Each row is a point. Each copy is the shape, with its points in the same order, turned, moved and blurred by noise. Say if it was mirrored as well.
In the rows, zero is written as 128.

Shape (7 x 3)
[[119 101 154]
 [159 135  98]
 [130 102 110]
 [123 101 110]
 [ 92  77  84]
 [167 177 161]
 [113 131  77]]
Copy 1 (7 x 3)
[[ 96 146  99]
 [132  92 149]
 [131 127 120]
 [128 134 120]
 [161 175 118]
 [ 54  80 156]
 [144 142 166]]
Copy 1 is: only turned
Copy 2 (7 x 3)
[[107 159 138]
 [108  88  98]
 [120 135 105]
 [123 152 102]
 [157 169  73]
 [ 86  69 171]
 [160 114  94]]
Copy 2 is: only turned

Shape (10 x 4)
[[131 159 135 120]
 [134 153 121 126]
 [100  67 106 179]
 [119 161 118 120]
 [158 118 122 200]
 [113 159 126  90]
 [ 90 144  80 119]
 [140 135 153 128]
 [119 139 199 107]
 [155  86  92 146]]
Copy 1 (10 x 4)
[[135 154 107 152]
 [150 144 111 156]
 [169  76 153  87]
 [140 134 106 160]
 [183 133 105  68]
 [126 143 117 181]
 [162  92 108 175]
 [129 156 129 125]
 [ 76 166 137 126]
 [199 127 157 117]]
Copy 1 is: mirrored
Copy 2 (10 x 4)
[[146 122  96 133]
 [144 114 103 136]
 [ 82 157 180 130]
 [149 128 111 153]
 [ 54 111 125 121]
 [181 122 112 140]
 [157 119 148 181]
 [138 124 102 108]
 [163 175  85  84]
 [109  93 164 105]]
Copy 2 is: mirrored
Copy 3 (10 x 4)
[[101 147 106 106]
 [102 140  91 112]
 [159  59 112 159]
 [ 99 134  96  90]
 [106 108 114 193]
 [117 145  94  71]
 [115  99  64  82]
 [118 144 130 124]
 [123 155 174  89]
 [154 122  80 165]]
Copy 3 is: only turned

Shape (9 x 6)
[[156  83 148 129 125 104]
 [138 175  99 151 164 152]
 [176 102 102 161  85 104]
 [129 187 133 117 160 140]
 [114 173 113  83 141 135]
 [ 99  82 144  87  98 173]
 [128 165 113 155 166  81]
 [129 135 174  79 128 116]
 [118 129 139 136  90 146]]
Copy 1 (9 x 6)
[[ 86 150 155 131 106 103]
 [142 105 102 139 127 181]
 [ 60 171 160 160 109 155]
 [178 108 117 127 120 158]
 [185 153 107 130 102 141]
 [114 197  96  78 156  97]
 [143  97 127 188 102 130]
 [161 160 155 107 119  91]
 [126 171 128 124 152 133]]
Copy 1 is: only turned
Copy 2 (9 x 6)
[[134  71 117 154 140 118]
 [121 168 167 121  96  96]
 [136  86  75 128  96  78]
 [106 178 159 152 115 124]
 [103 174 131 137 110 162]
 [ 66  91 114  93 157 162]
 [171 172 135 160 126  96]
 [ 89 127 124 180 148 159]
 [ 83 125 105 120 138 108]]
Copy 2 is: mirrored
Copy 3 (9 x 6)
[[187 143 124 139 132 136]
 [ 67 150 103  99 142 112]
 [149 172 145 148  97  93]
 [ 76 155 121  99 167 166]
 [ 97 162 107  84 130 191]
 [148 132  72 162 102 200]
 [108 132 144  78 148 118]
 [154 149 134 119 154 202]
 [119 131 123 158 108 161]]
Copy 3 is: only turned
Copy 4 (9 x 6)
[[106 138 108 141  86 160]
 [149 156 150 159 182 114]
 [ 86 144  92 149 138 190]
 [140 132 180 144 155 105]
 [112 106 165 154 159  86]
 [141  54 100 135  95 126]
 [ 99 189 154 108 155 111]
 [116 102 173 141  83 117]
 [145  97 120 125 140 164]]
Copy 4 is: mirrored

Shape (14 x 8)
[[145 145 122  96 126 115 120  81]
 [119 114  47 111 214 102 148  88]
 [ 94 125 147 114 130 144 133  81]
 [141 163  86 152 185 113 114 151]
 [154 147 147  98 123  27 110 117]
 [ 95 147 119 153 126 136 125  96]
 [135 144 147 153 139 125 149 111]
 [145 133 145  69 122 141 220  75]
 [144 141 153 143 165 102 129 197]
 [147 127  83 109 123 136 117 172]
 [113 115 146 148 111 131 116 125]
 [147 160 152  54 101 143 108 178]
 [ 64 130 140 136 107 136 176  90]
 [154 135 135 123 141 114 132 116]]
Copy 1 (14 x 8)
[[134 126 164 103 124 161 120 134]
 [ 77 109 214 182 161 153  86  86]
 [115 114 130 129 163 137 145 167]
 [111 167 148 180 113 141 115  65]
 [ 99 117 166  62  92 168 161  70]
 [ 88 157 127 141 146 149 133 151]
 [102 119 105 136 110 135 128 129]
 [104  65 156  98 109  99  83 183]
 [117 138 100 149 106  98 154  53]
 [139 166 138 119 139 110  86  75]
 [106 138  95 115 156 140 139 118]
 [182 153 135  77 119  90 143 109]
 [ 56 129 119 111 164 110 138 177]
 [119 115 136 126 116 144 125 107]]
Copy 1 is: mirrored
Copy 2 (14 x 8)
[[106 128 112 122 153 135  96 124]
 [155 128  82 231 139 149  97 106]
 [ 98 139 147 130 128 132 122  76]
 [170 134 112 174  92 113 127 155]
 [120 120 136 121 151 198  98 201]
 [125 169 123 129 105 123 133 100]
 [149 157 158 121 135 134 126 109]
 [ 96 146 172 145 237 123 111  78]
 [161 116 194 153 102 146 145 177]
 [155  92 118 150 129 110 176 145]
 [132 129 145 105  99 142 156 104]
 [ 86  75 178 121 139 100 162 177]
 [101 184 141 133 139 146 161  72]
 [140 122 149 133 140 138 109 136]]
Copy 2 is: mirrored

Shape (11 x 8)
[[138  78  88 163 161  83 131 182]
 [128  96 102 130 152  39 112 162]
 [ 75 125 151 141 143 144 148 131]
 [101  86 100 165 154 114 161 118]
 [173 142 162 130  86  98 108  82]
 [148 145 135 132 129 134 142 133]
 [118 142 121 102 131 160 121  83]
 [129 171 128  93  91 142 144  80]
 [140 186 129 137 104 130  89  80]
 [151 131 118 153 170  58 145 132]
 [ 74 128 101 154 118 140 170 136]]
Copy 1 (11 x 8)
[[138  32 110 105 143 164  86 125]
 [125  55  97 138 170 149  66 158]
 [146 125  87 106 106  90 122 104]
 [148  92  83  75 112 147 114 140]
 [136 147 159 144 172 119 152 186]
 [115 104 135 124 129 111 151 131]
 [ 97 165 124 122  99 128 140 134]
 [ 90 164 145 124 107  88 147 166]
 [132 153 150 176 100 122 158 172]
 [123  55  85 132 158 141 134 164]
 [142  99 106  84  72  95 109 133]]
Copy 1 is: only turned
Copy 2 (11 x 8)
[[101 166 194  94 159 132 178 158]
 [ 68 183 179  87 142 145 138 129]
 [110  97 128 168 146 155 134 150]
 [133 150 162 144 141 178 171 151]
 [130 156  94 111  59 113 101 132]
 [120 109 122 119 107 112 155 137]
 [143  78 141 138  80 151 117 121]
 [148  92  96 132  81 136 117  83]
 [134 121 130 155  58  92 104 102]
 [ 72 173 151 116 102 139 176 129]
 [144 116 137 165 166 148 160 115]]
Copy 2 is: mirrored
Copy 3 (11 x 8)
[[148 134 164 140 196 133 113 141]
 [146 160 181 121 169 105  97 104]
 [174 114 134 100  96 169 156 139]
 [169 107 183 143 138 142 156 155]
 [117 143 118 152  51  72 112 143]
 [123 134 104 141 109 128 158 141]
 [119  89 128 140  64 143 162 104]
 [100 118 120 114  48 110 178 118]
 [ 85 145 126 157  42 132 135 125]
 [154 169 167 163 143 104 140 123]
 [139 115 163  93 114 169 178 158]]
Copy 3 is: only turned
Copy 4 (11 x 8)
[[ 51  94 128  79 165 144  93 150]
 [ 99 104 125  92 198 167  68 143]
 [145 113 159  94 116 106 147 115]
 [114  75 157  88 113 135 107 159]
 [157 202 128 141 117 159  84 159]
 [114 149 127 140 123 115 126 140]
 [158 130 141 153  90  99  96 110]
 [175 144 118 174  88 136 119 116]
 [146 181 170 173 102 148  92 106]
 [ 99 116 151 131 176 155 100 178]
 [121  85 142 103  96 143 149 109]]
Copy 4 is: mirrored

Shape (12 x 9)
[[153 131 107 127  95 122 145 163 124]
 [175  67  96 155 187 186 188 151 162]
 [109 137 127 138 129 123 118 137  99]
 [116  69  98 123 132 135 102 180 115]
 [178 146 133 142 151 118 135  88 135]
 [119 146 166 153 104 177 116 171 178]
 [137 173 145  84 102  75  94 100 143]
 [ 99 110 156 116 100 132 132 163 111]
 [178  95 132 164 136  99  98 146 105]
 [104 154 115 135 163 110 145 179 118]
 [105 110 119 113 148  90 190 137 150]
 [ 83 136 127 168 119 128 105  82 186]]
Copy 1 (12 x 9)
[[129 141 109 123 146 133 128 104 147]
 [140 139  39 219 185 167 194  76 144]
 [153 117 137 147 126 118 141 101  99]
 [174 134 154 158 144 171 176  97 150]
 [ 86 144  92 157 144  96 171  99  81]
 [152  95  82 153  84  98 171 128 172]
 [ 86 129 145  93 106 107 156 160  81]
 [174 119 138 153 134 115 135 143 140]
 [107 166 157 169 137 113 167  71 133]
 [152 129 108 168  98 158 111 101  97]
 [116 111 106 186 159 170 118 146 102]
 [100  36 122 154 113 111 187 116 102]]
Copy 1 is: only turned
Copy 2 (12 x 9)
[[133 142 152 146 114  87 124 118 106]
 [ 34 136 179 113 158 144 116  54 135]
 [150 131 122  97 137 115 126 138 119]
 [115 142 144  78 106 123 115 102  59]
 [115 105 166 149 154 147 152 152 151]
 [105 133 116 149 192  99  66 145  89]
 [156 103 114 170  94 129 141 206 115]
 [154 120  98 121 130 111  98 106  91]
 [145  87 196 103 138 121 141 125  92]
 [107 120 118  83 117  79 112 139 141]
 [102 108 118 124  81 130  95 110 160]
 [130 149 139 128 150 174  61 187 136]]
Copy 2 is: mirrored
Copy 3 (12 x 9)
[[122 177 137 118 106 147 144 123 126]
 [190 108 119 137 119 114 186 223 178]
 [117 117 135 132 148 149 130 110 115]
 [116 135 126 196 135 144 185 130 145]
 [139 114 146  87 109 121  89 140 158]
 [143 128 138 142  94  73 156 132  64]
 [119 160 122 117 113 111  58  58 129]
 [132 132 123 146 120 146 171  84  98]
 [104 101 155 139  90 164 140 136 163]
 [144 135 103 153 129 177 115 144  92]
 [159 139  53 114 132 143 138 121 139]
 [ 81 107  80 116 143  63 109 122 102]]
Copy 3 is: mirrored

Shape (15 x 11)
[[101 140 141  60 144 125 151  97 136  90 121]
 [128 112 133  82 129 119 147 100 139 147  72]
 [102 189 108 171 127 129 104 154 145 142 148]
 [125 182  83 129 134 106 121 172 175 142 152]
 [167 141 155 109 131 150  53 157 118 184 157]
 [134 170 118 116 130 119 172  94 124 130  80]
 [115 157 114  94 161  91 160 123 115 144  93]
 [126 117 130 111 114 135 147 110 141 127 117]
 [167 130 131 141 121 109  33 162  98 135 135]
 [ 87 110 101  95 147 122 148  91 114 147 108]
 [107 186 107 147 174 157 113 169 156 124 119]
 [128 143 107  77 132 148 178 111  92 121 124]
 [149 161 118  81 112 158  17 108 122 150 153]
 [ 92 147  91  79 114 142 154 144 135 118  80]
 [118 163 167  90  96 138  53 143 102 160 151]]
Copy 1 (15 x 11)
[[128 132 124 180  74 151 130 143 144 129 154]
 [159 153 115 139 100 114 150 110 134 162 177]
 [155 126  98  97 165 151  76 122 151  89  88]
 [147  97 119  83 141 178  90 120 177 141 105]
 [172  65  90 145 182 157 119  80  81 133 113]
 [124 171 101 141  95 109 119  98 159 141 129]
 [144 160  93 156 119 144 123  97 185 156 145]
 [137 129 130 136 119 112 141 127 130 142 139]
 [141  91 115 123 202 175 136  57  94  91 134]
 [152 137  93 157 120 105 157 138 169 137 168]
 [141 145  79 101 136 175 113 132 144 123  69]
 [137 114 121 180  87 113 149 112 171 142 112]
 [140  40  59 135 138 160 122  81  86  87 143]
 [178 141 118 119  67 141 155 120 179 115 131]
 [183  75  96 162 142 155 102  86  93  84 138]]
Copy 1 is: only turned
Copy 2 (15 x 11)
[[124 143  79  91  89  96 146  83 139 169 116]
 [105 127  93  89 124 152 136  99 146 164  63]
 [156 108 159 138 151 106 118 150 184 127 171]
 [152 101 160 156 160  88 106 112 176 167 145]
 [ 71  75 108 151 161 144  99 153 107 149 169]
 [161 113 100  91 119 152 132 119 187 162  95]
 [130 121 137 105 101 153 129  94 182 191 106]
 [135 142 107 106 132 133 128 127 134 151  97]
 [ 93  88 131 159 165 169 105 105 112  94 178]
 [105 150 121 127  78 142 141 133 155 167  93]
 [146  92 171 121 148  92 174 128 161 154 165]
 [161 114  97 105  81 135 119 130 120 181 104]
 [ 83  64  65 186 128 109 102 122 129 112 170]
 [148  99 143 106  97  96 130 104 146 141  73]
 [ 75  78 102 126 125 106  79 140 134 107 184]]
Copy 2 is: mirrored
Copy 3 (15 x 11)
[[108 142 172 160 106 112 150 139  56 113 119]
 [128 133 150 106 131 145 138 151  77 111  78]
 [ 98  85 125 130 113 120  96 156 150 147 188]
 [116 116 118 125 100 147 130 188 131 132 204]
 [103 155 194 104 117 145  94 181 179 193 131]
 [ 94 104 131 124 163 149 136 142  68 120 121]
 [115 123 111 138 139 130 135 176  63 142 114]
 [114 140 151 109 125 126 136 125 103 112 123]
 [109 125 159 126 118 133 147 161 207 204 118]
 [126 147 120 149 131 114 107 147  91 102  91]
 [150  82 150 147 124 131  97 159 116 157 193]
 [104 161 155 146 175 109 137 152  79 110 132]
 [ 79 139 213 165 105 165 109 179 194 148 115]
 [140 103 153 134 142 108 146 179  91  80 131]
 [ 66 127 203 123 102 104 108 190 165 166 115]]
Copy 3 is: mirrored

Shape (16 x 12)
[[172  92  91 109 103 106 119 131 121 154  79 117]
 [124 175 154 186  91 122 120 153 108 127  94 149]
 [172 127 136 114 137 142 131  98 102 151 121 114]
 [160 165  74 128 149 174 139 135 130 148 123 185]
 [ 96 159 111 140 168 136 150 150 172 147 139 137]
 [174 104  68 138 106  93 122  82  72  97  91 134]
 [113 143 137 128 181 144 141 115 101 136 112 189]
 [120 141 123 182 177 175 149 165  79 123 163  96]
 [ 86 105 111  95 111 144 133 112 108 113 135 100]
 [170 109 107 126 139 159 180 101  78 142 139 143]
 [138 163 121  90 143 142 140 126 164  98 107 155]
 [156 103 100 177 145 176  85 136 148 132 132 166]
 [167 103 123 176 158 162 149 173 155 142 165 176]
 [122 168 146  90 118 104 103 167 134 176 172 107]
 [ 95  92 125 154 142 184  96 160 162 120 126 128]
 [132 163  66 114  99  99 108  75 154 176 152  99]]
Copy 1 (16 x 12)
[[168 146 121 132 145 162  81 170 136  97 153  96]
 [176 120 116 154 128 105 158  79 148 144 182 106]
 [157 168 157 124 117 126 116 150 101 131 121 123]
 [187 121 184  79 158 100 149 160 146 114 148 144]
 [136 117 117  98 158  75 131 139 164 162 121 171]
 [150 109 163 114  79 167  98 168 137 109 155  56]
 [191 111 144  95  94 111 144 143 119 155 134 177]
 [158 167  88  55 109  70 170 118 130 158 122 108]
 [107 118  92 129 113 105 131 186  91 128 137 123]
 [188 148 160 101 111 104 130 175 105 134 104  91]
 [136 115 157 125 161 148 164 165 146 142 133 162]
 [160 108 147  48 174 117 105 119 100 136 171 127]
 [201 103 134  55 193  96 127 107 113 152 105 116]
 [123 159 102 152 153  94 135 106 129  72 100 162]
 [130 119  87  65 176 107 124 134  96 156 173 147]
 [ 81 131 175 149 133  76  77 152 144  86 130 120]]
Copy 1 is: only turned
Copy 2 (16 x 12)
[[145 137 140  57 139 161 143 119 113 105 116 141]
 [123 105 142 111 173 111 114 102 115 216 138 154]
 [136 129 101 107 127 139 138 118  89 123 155 100]
 [ 85 148 165 124 191 157 100 100  75 120 163  97]
 [ 66 142 185 161 117 125 109 122 102 147 131 124]
 [178 138 115  80 185 176 154 177  78 133 120 137]
 [ 77 160 108 151 145 170 113 116  80 166 171 138]
 [121  86 164 165 118 164 105 151 127 181 190  78]
 [102 114 101 138 136 146 140 170 149 119 114 121]
 [122 108 111 127 149 195 149 124  74 133 143  81]
 [ 76 185 130 117 151 124  96 130  95 145 108 100]
 [153 169 176 153 180 152 124  96 135 129 174 113]
 [131 150 187 172 138 180 105  63 110 153 138  90]
 [115  94 127 127  96  98  57 106 114 107 119 140]
 [110 161 164 159 143 141 125 120 189 141 152 117]
 [129 107 154 126 148  85 137 148  72  65 112 146]]
Copy 2 is: mirrored
Copy 3 (16 x 12)
[[116 153 147 110 122  52 103 136  81 100 101 111]
 [133 116 150  98 132  98 158 170 162 181 137 133]
 [109 184 159 124 123 114 117 120 104 148  78 105]
 [114 144 155  86 141 125 166  84 146 109  58 154]
 [132 139  90 125 137 166 155 127 151 104  92 139]
 [ 66 169 186  69 140  73 123 132  89  98 144  89]
 [119 183 115  97 125 137 198  93 137 148 110 121]
 [ 63  96 132 132 124 176 168 121 109 173 101 114]
 [ 95 146 112 112 126 138  78  86  96 137 147 127]
 [ 73 178 162  96 136 130 143 113  71 151  80 134]
 [162 153 118  73 160 135 131 101 137 113  89 102]
 [146 106 192 134 130 132 184  95 111  96 116 131]
 [147 111 158 115 105 169 201 136  87 120  78 151]
 [143 140 107 128  47 139  83 136 157 139  84 121]
 [155  85 127 156 137 149 154  86 104 128 146 131]
 [ 95 177 160 134 117 132  58 137 160  71  99 142]]
Copy 3 is: mirrored

Shape (16 x 12)
[[119 103  97 119 169 169  90 110 149 122  95 129]
 [171 158 186  93 136  98 128 119 195 119  75  98]
 [137 123 174 135 135 143 171 107 138  84  97 134]
 [ 80 167 130 144 181 178  90 110 174 137 144 177]
 [107 138 103  90 168 145 121 156 107 115  88  83]
 [163 107  98  85 105 114 135  91 120  88  85 110]
 [114  99 100 172 181 103 107  97 115  96 123 109]
 [111 150 155 105  97 152 102 140 157  94 128 108]
 [ 84 134 115 125 159 107 103 180 180  84 157 172]
 [137 124 169 108 159 115 148  97 160 100 161 140]
 [ 94 141  89 119 114 139 138 120 127  84 109 124]
 [100 116 186 125 115 128 151  96 137 138 117 156]
 [163 102 182 144 137 135  99  92 132 118 112 121]
 [155 123 149 157 135 114 103 177 188 171 165 119]
 [149 171 136 134 179 167 122 103 114 169  91 181]
 [ 89 123 104 154 174 181 137 154 183 155 109 122]]
Copy 1 (16 x 12)
[[103 148 123 132 196 157 156 105 141 117 115 115]
 [167  84  39 121 194 114  75 149 157 130 144 110]
 [156 110 116 165 168  99  94 137 103 114 158 142]
 [ 42 127 119 196 164 150  85  95 150 119  91 119]
 [103 146 113 111 168  86 155 164 139 100 110  85]
 [167  98 109  88 166 114 161 100 101 128 146 117]
 [169 152 141 140 139 118 137  85 152  70  98 117]
 [117 106 129 110 163 141  73 157 102 142 111 102]
 [ 95 164  81 164  97 162  92 116  98  99 107  61]
 [156 116 114 171 140 103  72 101 146 140 154  93]
 [116  97 139 134 142 118 138 134  83 105 103 107]
 [122  90 130 140 134 121  68 134 136 116 172 154]
 [163 144 125 118 186 135  75 104 145 122 136 155]
 [141 157  78 151 113 182  73 154 177 163  94 121]
 [ 72 129  81 155 168  92 128  97 151 135 117 185]
 [ 86 141 119 197 161 161 142 167 153 108 107 118]]
Copy 1 is: mirrored
Copy 2 (16 x 12)
[[180 105 162 144  81 142 143  91 120 143 110  91]
 [182  99 153 137 178 141 107 113 125 214 153 175]
 [150 122 134  77 136 190 132 116 112 159 148 144]
 [118 150 226 142  89 130 169 112 153 133 127 112]
 [205 113 147 111 136  95 140 102  80 121 136  90]
 [178  72  93  88 124 137 108 121 110 187 106  94]
 [178  60 139 106  63 139 152 142 128 107 155 120]
 [116 114 151 106 133 102 124  71 103 171 147 130]
 [141 114 203  82  99  89 102  90 171 105 120 151]
 [152 121 138  85 127 146 144 115 183 166 163 140]
 [140 106 149  78 104 116 109 124  96 142 127  87]
 [106 111 140 112 162 182 131 115 150 137 151 117]
 [145  82 113 136 120 172 169  98 133 163 142 157]
 [136 137 127 177 112  99 108 103 165 120 148 195]
 [155 149 169 152 138 158 193 158 125 141  85 118]
 [166 168 184 160  86 142 108 106 114 104 147 110]]
Copy 2 is: only turned
